Each row of a before or after table is a point. The points were changed in one or more steps. Then noise was added and the rows were shuffled. The steps act on columns, c1 being the first. Write out the steps. A step turns or swaps two columns, mirrors them in a line or flattens them onto one, adds a multiple of one to another, or multiplies or shifts one. Angles are multiples of 10 degrees, from the lower column toward the higher: turns from -170 to 170, lines from 10 to 170 but not 90. Use the fewest steps. Two steps may share a column if one is a turn and the other turns, adds or multiplies; they go together, in the order done. Otherwise the lowest column goes first.

Before:
[[ 4.1 -7.2]
 [-2.5  1.1]
 [ 4.4 -5.8]
 [-1.8  0.2]
 [-3.8  7.7]
 [-3.6  4.2]
 [ 1.7 -2.1]
 [ 2.3 -1.3]
 [ 1.5 -6.7]
 [-4.2 -0.2]
 [ 5.0 -7.6]
 [-1.6  1.8]]
After, 12 rows:
[[-0.1 -1.0]
 [-0.1 -5.2]
 [-0.1  0.7]
 [-0.1 -1.5]
 [ 0.1 -4.8]
 [ 0.1 -4.9]
 [-0.4 -4.0]
 [ 0.2  5.4]
 [-0.1 -0.3]
 [-0.1  2.8]
 [-0.1  0.3]
 [ 0.2  1.4]]
Steps: multiply c1 by 0; multiply c2 by 0.7

Before:
[[ 2.1  2.9 -1.4 -1.6 -0.3  2.0]
 [-4.3 -3.7  2.5  0.1  4.0  2.9]
 [ 5.4  0.0  0.3  4.3 -5.3  5.9]
 [-0.2  4.1 -3.7  3.7  1.1  8.6]
 [14.2 -5.6 -4.9  5.3 -6.4 -1.3]
 [ 5.0 -1.4 -7.2 -2.4 -5.1  2.0]
 [ 0.1 -2.8 -1.2  3.0  3.0  2.1]
 [-0.3 -8.3 -2.8 -2.9  0.6  1.7]
 [ 2.1  2.3 -4.4  5.3 -6.8 -1.5]
 [ 4.1 -5.4 -1.3  1.2 -1.7 -3.5]]
After, 10 rows:
[[  2.2  -4.9   4.1   0.7  -3.8   4.5]
 [ -0.9  -3.5   6.1  -1.9   6.0  -3.2]
 [  1.6  -2.9   1.4  -3.2   2.4  -0.3]
 [  0.1   4.7  -7.7  -7.8   0.4  -7.2]
 [  0.0  -7.6   5.4   1.4   0.3  -3.7]
 [  7.3  -5.7   0.7  -3.5 -13.9   4.9]
 [ -2.6   2.4  -7.2  -4.0  -6.3   5.2]
 [  0.9  -1.7  -5.6   1.3  -6.4  -3.7]
 [  1.7   2.7  -4.3   0.1  -1.5  -3.3]
 [  0.9  -0.3   0.0  -6.3  -7.5  -3.9]]
Steps: turn c1 and c5 by -40 degrees; add -1 times c2 to c3; turn c4 and c6 by 150 degrees; multiply c6 by 1.3

Before:
[[-12.5   1.5   0.0   0.3   0.7   0.2  -7.2  -2.5  -2.2]
 [  1.6   6.8  -1.9  -1.5  -2.9  -5.9   0.4   1.2  -7.4]
 [  1.9  -0.1  -2.3  -1.5   1.3  -0.3  -2.7   8.8  -1.9]
 [  1.0   0.8   1.0   5.7  -3.6   2.4   0.6   0.3   1.6]
 [ -1.6   7.0   2.7   7.0  -4.6  -1.1   6.9   4.8   4.3]
 [  0.1  -4.3  -1.0  -2.6  -1.2  -8.5   2.2  11.9  -2.4]
 [ -9.0  -1.9   7.3  -1.2   2.3  -1.5   3.1   4.8   5.3]
 [ -3.6   5.9  -6.3  -2.3   4.5  -5.2  -2.0  -2.4   2.3]]
After, 8 rows:
[[  0.8   1.1   0.7   5.6  -3.2  -2.1   0.4   1.7   0.0]
 [ -8.8  -2.5   4.0  -1.2   2.6   1.5   3.5   5.4   5.1]
 [-12.8   1.9   7.6  -0.1   0.9  -0.4  -7.1  -2.4  -2.5]
 [ -1.0   7.3  -4.4   6.8  -4.4   1.2   6.9   4.5   5.2]
 [  1.8  -0.2   0.3  -1.7   1.8   0.5  -2.2  -2.1   8.5]
 [  0.2  -4.2  -3.2  -3.2  -1.0   8.3   2.2  -2.7  11.8]
 [  1.5   6.5  -2.2  -1.5  -2.9   6.0   0.3  -6.9   1.1]
 [ -3.1   6.1  -4.4  -2.3   4.2   6.2  -2.4   3.1  -2.3]]
Steps: add -1 times c7 to c3; multiply c6 by -1; swap c8 and c9

Before, 8 rows:
[[ 12.3  -8.6  -0.5  -4.7  -0.2   4.1   7.2  -2.6   1.8   1.0  -0.9   3.5
    8.0   8.0]
 [ -1.0  -3.4   5.5  -6.4   8.2   1.5  -3.8  -5.2  -5.3   5.8  -3.5   1.5
    0.2  -5.5]
 [  4.3  -7.4   1.0   3.4  -4.3   2.0   7.7  -0.8   3.5   3.5  -0.6   8.4
    3.6   4.1]
 [ -0.7   0.1   0.5  -7.3   5.0   1.4  -3.6   0.2   2.1  -2.4   4.8   3.9
   -1.6   4.8]
 [  8.9 -12.3  -1.5  -0.2  -5.8  -0.6  -0.9   0.9   6.3   0.1   0.5   6.2
    6.5   9.1]
 [  1.4   0.9   0.4   0.1   0.8  -3.2  -4.0  -1.2  -2.5  -3.3   2.1  -1.9
   -2.8   2.2]
 [ -1.1   3.5   1.5  -3.5   1.4   4.7  -5.9  -1.6  -2.7   3.6  -2.2   1.7
    1.7  -7.1]
 [ -5.8  -0.4  -4.0   2.8   3.9   1.5  -3.2   2.8   0.7   2.1   2.9  -3.7
   -0.8   0.2]]
After, 8 rows:
[[-2.6  4.0 -0.6 -3.5  3.7  4.5  6.6 -1.6 -1.2 -4.3 -2.4  0.2  1.8 -5.6]
 [ 6.3 -7.5 -2.5 -0.1 -7.1 -0.5  1.9  1.0  8.9  8.0  0.6 11.2  6.6  2.4]
 [ 3.5 -2.3 -5.9  3.4 -3.7  1.8 -6.2 -0.9  4.4  5.4 -0.7 11.2  3.8 -2.2]
 [ 1.8 -5.7 -7.2 -4.9 -1.3  4.2 -4.8 -2.7 12.3  7.4 -1.0  8.1  8.2  2.9]
 [-5.3 -2.0 -4.0 -6.3 10.3  1.4  5.5 -5.3 -0.9 -1.8 -3.4  4.6  0.2 -4.4]
 [ 0.6 -2.4  5.5  2.7  4.3  1.6  1.4  2.7 -5.7  1.1  2.7 -3.6 -0.7 -0.3]
 [-2.6 -0.4  3.0  0.4 -0.5 -3.2  3.2 -1.2  1.4  0.4  2.0 -1.8 -2.8  4.0]
 [ 2.0  2.1  1.8 -7.2  3.2  1.3  3.2  0.2 -0.7  3.0  5.0  3.3 -1.5  5.9]]
Steps: swap c1 and c9; turn c2 and c12 by -30 degrees; add -0.3 times c8 to c12; add 0.7 times c13 to c3; turn c3 and c7 by 160 degrees; turn c10 and c14 by -60 degrees; turn c5 and c14 by 20 degrees

Before:
[[  2.4  -2.8 -10.3  -3.4  -5.9   0.9  -3.2  -1.9   8.1   5.2  -0.8   2.4
    4.6  -5.3   4.4  -2.5  -1.8  -1.8   0.5   0.2]
 [  5.2   6.0  -4.2  -3.8   1.2   2.5  -7.5   8.0   0.7   7.6   3.0   7.1
   -5.5   6.9   2.8   2.8  -7.9  -3.1   9.3   0.1]
 [  3.7  -2.0   1.1   0.3  -4.6   0.3  -1.6  -1.2   7.3   1.0  -1.2  -6.1
    3.2  -3.4  -6.4   1.0  -0.6   0.5  -5.3   0.0]
 [  3.1  -0.3   3.5  -1.0  -4.0   2.7   4.4  -2.9   3.6  -2.9  -1.6  -4.7
    0.6   0.1  -5.2  -7.2   2.8   2.0   1.7  -2.5]
 [  0.5  -1.2   3.1   3.2  -5.2   2.3  -1.9  -4.1   1.7  -5.8   1.5  -0.5
   -1.5  -3.2  -7.3  -2.4  -5.3  -3.0   2.5  -2.8]
 [  6.9  -0.8   0.0   6.7   2.8   3.3  -5.5  -1.8   0.8  -2.0  -2.9   3.2
   -5.4   1.3  -3.6   1.3  -0.6   0.7   5.9  -2.6]
 [  3.1  -4.9  -4.3  -3.4  -5.9  -1.3  -4.4  -5.5   1.1   6.0  -4.1  -0.7
    5.4  -1.6  -6.0  -4.5  -3.9   1.5   1.8   3.1]
 [  0.1  -1.6  -1.1   1.7  -5.8   9.3  -0.5   0.5   5.1  -4.3   1.0  -2.7
    0.9  -3.0  -9.3  -1.6   3.3   2.6   1.5   3.3]
 [  1.6  -2.6   4.0   5.3   2.6   8.6   4.7   3.5   2.3  -0.8   2.1  -1.6
    2.1  -3.4  -8.7  -0.6  -1.8   0.6   4.9  -4.1]
 [  7.1   1.1  -5.4   0.6  -2.1  -3.9  -4.7   9.1   1.6   4.3   6.3  11.9
   -2.1   5.3   1.6   5.8  -3.0  -0.1  11.1  -0.9]
 [ -0.8  -2.2  -4.0  -0.4  -6.1  -0.1  -4.8   1.4   5.7   5.1  -2.9   0.3
    4.4  -2.9  -5.9  -6.7   3.6  -4.8  -1.6  -1.2]
 [  9.4  10.8  -4.2   0.5   7.2  -8.3  -2.9  -1.4  -2.4   1.6  -1.2   6.5
   -6.3   0.3  -4.6  -1.6  -8.5  -3.8   9.9   6.3]]
After, 12 rows:
[[  8.3   6.6  -3.7  -4.1   5.2   1.9  -6.5   8.4  -0.6   7.7  -3.2  -7.5
   -3.2   0.6   3.1   3.2  -8.1  -3.4   9.6   0.4]
 [ -3.8   5.5 -11.0  -7.5 -10.8   0.6  -1.5  -0.2  -3.3  -2.4   4.5  -3.5
   -1.6   4.2   4.1  -2.3  -1.5  -1.9  -0.6   0.5]
 [ -3.4   5.1  -4.3  -3.0 -10.7   0.3  -0.6   0.6  -1.6  -1.1   5.4  -4.9
   -2.9   0.9  -5.6  -6.1   3.4  -4.2  -0.3  -1.2]
 [  1.5  -3.1   3.2  -3.0  -5.0   2.6   4.6  -0.4  -0.5  -0.9   3.0   4.4
   -3.8   3.2  -5.0  -6.9   3.4   1.8  -1.0  -2.9]
 [ -1.9  -0.5   4.4   4.1   1.9   8.5   1.7   4.5  -5.3  -2.5   1.5   4.8
    4.1   3.2  -8.5  -0.4  -1.8   1.3   5.1  -4.2]
 [ -1.3   1.2   1.6  -3.6  -8.7   0.5   6.1  -2.9  -4.1  -0.9   4.5  -1.2
   -1.6   4.8  -6.5   0.8  -0.4   0.4  -3.8  -0.3]
 [  4.5  -0.4  -4.2   1.1  13.1  -8.4  -6.3   4.7   2.1  10.9   0.2  -3.1
    1.7   8.3  -5.2  -1.5  -8.8  -3.6   5.1   6.7]
 [  5.2  -1.9   0.3   6.1   7.3   3.0  -3.2   1.7  -1.3  -1.1   4.9  -5.5
   -1.5   5.7  -4.0   1.6  -0.4   1.0   2.9  -2.7]
 [ -2.5  -3.8  -1.4  -1.1  -7.4   9.3   2.3   0.4  -4.9  -2.2   3.0  -0.2
   -4.6   1.5  -9.6  -2.2   3.7   2.6   0.9   3.5]
 [ -0.2   7.2  -4.5  -4.1 -10.2  -1.1   0.5  -1.2   3.2  -3.6   2.9  -4.6
   -1.8   3.3  -6.3  -4.4  -4.6   1.3  -1.0   3.8]
 [  7.6   4.6  -5.5  -0.1  -1.0  -3.9 -12.0   9.6  -5.1   1.4  -3.2  -4.3
   -3.6   3.7   1.8   6.0  -2.8  -0.7  11.3  -1.4]
 [ -2.6  -5.4   2.8   2.1  -6.1   2.2   0.9  -0.6  -3.3  -1.9   0.9  -2.2
   -6.4   1.9  -7.1  -2.1  -5.2  -3.0  -1.1  -2.7]]
Steps: mirror c1 and c14 in the line at 30 degrees; mirror c2 and c10 in the line at 50 degrees; turn c4 and c9 by 30 degrees; turn c9 and c11 by 140 degrees; multiply c5 by 1.6; turn c5 and c13 by 40 degrees; turn c7 and c12 by 90 degrees; flatten c8 and c19 onto the line at 50 degrees

Before (11 x 48):
[[ -2.2   2.4   1.9   5.6   8.4  -3.9   4.9   0.9  -0.2   2.7  -2.5  -8.9
   -4.0  -4.1  -2.7  -0.2   7.6   0.4   6.6  -6.4  -8.3  -1.3   6.7  -3.9
    2.3   3.3  -3.1  -2.9  -5.1   5.4  -3.8   1.6   0.7   1.4  -1.9   4.1
    2.4   1.6  -8.8  -2.7   2.5  -3.0  -0.2  -7.7   6.6  -5.6  -4.0  -2.9]
 [ -4.6  -2.7   1.9  -1.1   2.3  -0.3  -6.0  -1.6  -2.2  -0.7   5.8  -1.1
    0.9   7.4  -2.2   0.4  -7.1  -4.2   3.0   0.7   4.1  -1.0  -2.1  -2.8
   -8.9  -2.4  -5.5  -1.0   0.8   1.3  -1.6   0.9  -5.0   6.1   2.6  -2.6
   -0.2  -0.6  -5.4   6.9   0.8  -5.7  -1.5   3.9   0.5   6.9  -4.2   0.1]
 [ -2.0  -3.5  -1.2  -1.7   4.8   1.3   6.7   3.9  -4.1  -3.3   4.2  -1.7
   -5.0  -7.4   8.8   8.5   7.3   4.4  11.1  -4.7  -0.1  -5.4   3.2  -2.2
   -3.8   4.7   5.7 -11.6   0.9   0.8   0.2   7.2   8.0  -2.9   3.1  -2.8
   -0.6  -1.1  -5.9   2.9   5.2   1.0   4.0  -2.7  -3.3  -6.9   1.0  -2.6]
 [ -4.9  -6.9  -2.8  -0.3  -8.2   4.7  -4.1   0.9  -7.4  -1.3   3.7  -5.4
   -2.3  10.4   2.6   1.9  -4.7   2.0  -2.7   3.4   4.8  -3.8  -5.8  -1.6
    3.0  -2.6   1.6  -4.3   4.0   2.9   1.6  -3.9  -6.1   1.9   2.3   5.7
   -2.9  -0.3   3.6   4.4  -2.9   1.6  -4.6   1.7  -3.7   7.5  -1.5   2.6]
 [  0.8   2.5  -1.4  -3.0  11.0  -0.1  -7.0   1.4   1.0  -1.8  -9.3  -2.9
   -4.4  -5.4  -4.3   0.9   8.3  -0.1   2.5  -8.9  -9.0  -2.7   1.7  -4.1
   -6.7   1.4  -2.8  -8.0  -1.0   6.1  -0.8  -1.3  -2.3   2.7   0.4   3.2
   -2.1   1.5  -8.0  -1.6   4.7  -2.9   2.5  -9.0   4.6  -6.9  -3.6  -0.9]
 [  0.2   0.5   6.4  -1.0   7.0  -3.6   3.7  -2.2  -7.4  -5.3  -4.0  -5.0
    2.1  -5.2   3.6  -1.3  10.4  -0.7   5.7  -3.9   0.0   0.7   5.9  -3.7
   -5.6   4.5  -5.4  -2.3   3.1   9.8  -1.4  -0.7  -3.7   1.0   0.8  -3.0
   -2.0   2.4  -6.1  -2.2   2.2  -3.1   1.8  -2.3   4.6  -5.7  -4.3   3.6]
 [ -0.4  -6.2  -0.9  -1.2  10.2   6.7   4.7  -1.6  -2.2   3.9   3.8  -2.4
   -4.2   0.8   9.3   8.2   9.7   1.1   4.0  -2.6  -0.9  -4.3  11.5  -2.6
   -0.2  -2.2   5.8  -5.9   1.7   2.1   3.1   9.8   4.0  -2.2  -1.9   1.6
   -2.8  -1.2  -4.0   1.6   8.4   6.4   7.8   2.3  -3.8 -13.9  -4.9  -2.6]
 [ -6.8  -0.9   2.7   0.9   0.3   1.4  -4.8  -0.2   0.4  -7.7   7.5  -2.0
   -1.2   9.2  -1.2  -4.1  -5.1   4.0  -1.1  -1.4   7.5  -0.5  -6.2  -1.7
   -0.4   0.6  -1.9  -4.6  -0.9   4.0   2.1  -2.7  -6.5   0.9  -0.7   0.6
    2.0  -2.6   3.6   5.4   5.9  -7.5   2.2   5.4  -7.0   8.9  -2.1   1.2]
 [ -3.0  -1.1  -1.3  -0.2  -2.2   2.9  -6.5  -3.3  -1.5  -4.3   6.6  -6.5
    1.3   7.4  -1.1   0.5  -6.3   6.1  -2.8  -2.3   4.8   0.4  -8.3   2.0
   -1.0  -5.8  -3.8  -1.8  -0.7   0.5   1.9  -3.7  -3.7  10.3   3.5  -1.4
   -1.7   2.7   0.8   2.8  -0.7   2.5   0.6   2.8  -2.0  -0.8   1.3  -0.4]
 [ -2.5   1.5  -1.7   3.6  -2.9   2.3  -7.1   2.2  -3.2  -2.5   5.5  -7.3
   -0.7   6.8   1.8   2.0  -4.5  -0.5  -6.3  -8.5   4.0  -5.4  -3.2  -2.8
   -3.5  -3.6   1.0   0.6   2.5   4.7   3.3  -0.7  -7.6   7.8   5.1   0.7
    1.2  -0.5   2.5   4.1   5.4  -7.5  -2.2   8.3  -0.3   6.4   2.2   1.2]
 [ -5.8  -4.0  -0.8  -2.8  -2.3  -1.1  -9.7  -1.1   1.5  -4.2   1.7  -8.0
   -3.7   7.2   2.2   4.9  -8.7  -1.0  -1.4  -2.1   5.5   0.5  -0.3   1.4
    0.0  -2.7   0.9  -2.0   1.4   6.2   4.2  -7.3  -1.3   3.1   1.1  -4.9
   -2.7   1.2  -1.6   8.1   2.0  -3.6   1.1   9.2  -0.8   2.2   0.4   3.5]]
After, 11 rows:
[[ -0.7  -6.3  -4.1  -1.2   2.4   6.4   4.7  -1.0  -2.1   4.2   4.2  -2.9
  -11.2   0.7   9.3   8.1   9.8   1.1   4.0  -2.5  -0.9  -4.3  11.8  -2.9
   -0.5  -2.9   5.6   6.3   2.0   2.3  -3.7   9.9   3.8  -2.4  -2.0  -0.2
    2.1  -1.6  -3.1   1.9   8.3   6.3   7.8   2.2  -3.6 -14.1  -4.7  -2.6]
 [ -2.4   2.6  -1.1   5.5   2.7  -4.0   4.5   0.9  -0.6   2.4  -2.7  -8.9
   -8.8  -3.9  -2.4  -0.4   7.5   0.2   6.5  -6.3  -7.9  -1.4   6.7  -3.8
    2.6   2.7  -3.3   6.6  -5.7   5.5   2.8   1.7   0.6   1.2  -1.8  -2.7
   -3.6   1.8   1.9  -2.7   2.3  -2.7  -0.5  -7.5   6.8  -5.5  -4.0  -3.1]
 [ -2.7   1.2  -4.6   3.3   1.2   2.7  -7.2   1.9  -3.1  -2.6   5.2  -7.8
    2.5   6.8   2.0   1.8  -4.7  -0.3  -5.8  -8.7   4.4  -5.2  -3.4  -3.0
   -3.3   1.0   0.9  -1.7   2.4   4.1  -3.8  -0.7  -7.7   7.9   5.4  -0.5
    3.7  -0.8  -0.8   4.1   5.5  -7.7  -2.3   8.2  -0.5   6.6   1.8   1.2]
 [ -5.6  -4.1  -3.9  -2.8   4.1  -1.0  -9.6  -0.7   1.6  -4.6   1.6  -7.9
    1.8   7.3   2.7   4.9  -8.9  -1.0  -1.6  -2.1   5.4   0.5  -0.5   1.5
    0.2  -3.1   0.9   2.7   1.4   6.6  -3.2  -7.4  -0.7   2.9   1.1   4.3
    2.7   0.9  -0.4   8.3   1.8  -3.7   1.1   9.3  -0.3   2.3   0.3   3.2]
 [ -4.7  -2.5  -1.0  -0.8  -1.4  -0.1  -6.0  -1.8  -2.3  -0.7   5.8  -1.1
   -2.1   7.2  -2.3   0.1  -6.8  -3.8   3.3   0.9   3.7  -1.1  -2.3  -2.9
   -9.3  -0.1  -5.3   3.8   0.9   0.4   2.2   0.7  -5.3   6.2   2.0   0.7
    2.2  -0.4   1.5   7.4   0.9  -5.7  -1.6   4.1   0.2   6.6  -4.5   0.5]
 [  0.1   0.8   3.6  -0.9  -3.0  -3.5   3.4  -2.7  -7.4  -5.2  -4.0  -5.2
   -6.4  -5.4   3.8  -1.0  10.2  -0.7   5.9  -3.5  -0.1   0.8   6.6  -4.0
   -5.7  -1.9  -5.3   4.7   3.0   9.7   2.0  -0.6  -3.8   0.9   1.1   2.9
   -4.3   2.4   0.9  -2.0   2.1  -3.0   1.7  -2.3   4.9  -5.9  -4.4   3.5]
 [ -1.9  -3.5  -3.9  -1.5   3.9   1.4   6.7   3.9  -4.0  -3.1   4.5  -1.8
   -5.8  -7.2   8.9   8.6   7.3   4.7  10.9  -4.8  -0.1  -5.4   2.9  -2.0
   -3.1  -0.5   5.8  11.3   1.2   1.1   0.8   7.1   8.0  -2.6   3.1   3.2
   -4.2  -1.1  -6.4   2.8   5.0   1.0   4.0  -3.0  -3.5  -6.9   1.2  -2.5]
 [ -2.8  -1.5  -4.2  -0.5  -0.9   2.8  -6.6  -3.5  -1.5  -4.4   6.5  -6.5
    2.5   7.5  -1.0   0.6  -6.1   6.0  -2.9  -2.7   4.5   0.2  -8.4   1.6
   -1.1  -2.1  -3.8   0.9  -0.8   0.3  -1.7  -3.4  -3.5  10.1   3.7   0.7
    6.1   2.8  -1.7   2.7  -0.9   2.2   0.6   2.7  -1.8  -1.2   1.2  -0.6]
 [ -6.4  -1.4   0.1   1.2   0.8   1.2  -5.1  -0.4   0.2  -7.6   7.1  -2.3
   -0.1   9.3  -0.8  -3.8  -4.7   4.0  -1.0  -1.4   7.6  -0.2  -6.0  -1.7
   -0.4   1.6  -1.8   0.8  -0.9   4.0  -3.2  -2.8  -6.4   1.5  -0.4  -1.9
   -0.7  -2.8  -5.1   5.7   5.8  -7.4   2.6   5.2  -7.2   9.0  -2.2   1.0]
 [ -5.1  -6.9  -5.8  -0.4   3.9   4.8  -4.2   1.3  -7.6  -1.1   3.5  -5.9
    7.1  10.3   2.8   1.3  -4.6   2.4  -2.6   3.1   4.7  -3.6  -5.9  -1.7
    3.1  -2.9   1.8   1.5   3.6   2.7  -4.4  -3.7  -6.1   2.4   2.0  -6.1
    2.8  -0.1  -4.8   4.6  -2.3   1.6  -4.6   1.8  -3.8   7.3  -1.3   2.7]
 [  1.3   2.5  -4.3  -3.4   2.8   0.0  -6.7   1.0   1.0  -1.8  -9.4  -3.1
  -11.7  -5.4  -4.2   1.1   8.4   0.0   2.6  -9.3  -8.8  -2.6   1.5  -4.4
   -6.9  -2.2  -2.8   9.2  -0.9   6.2   0.2  -1.6  -2.6   2.6   0.8  -0.7
   -1.7   1.4  -2.3  -1.7   4.7  -3.0   2.7  -9.1   4.5  -7.3  -3.5  -1.3]]
Steps: shift c3 by -3.0; mirror c5 and c13 in the line at 130 degrees; add 0.3 times c21 to c36; turn c31 and c36 by 160 degrees; turn c26 and c37 by -90 degrees; multiply c39 by 0.7; turn c28 and c39 by 130 degrees
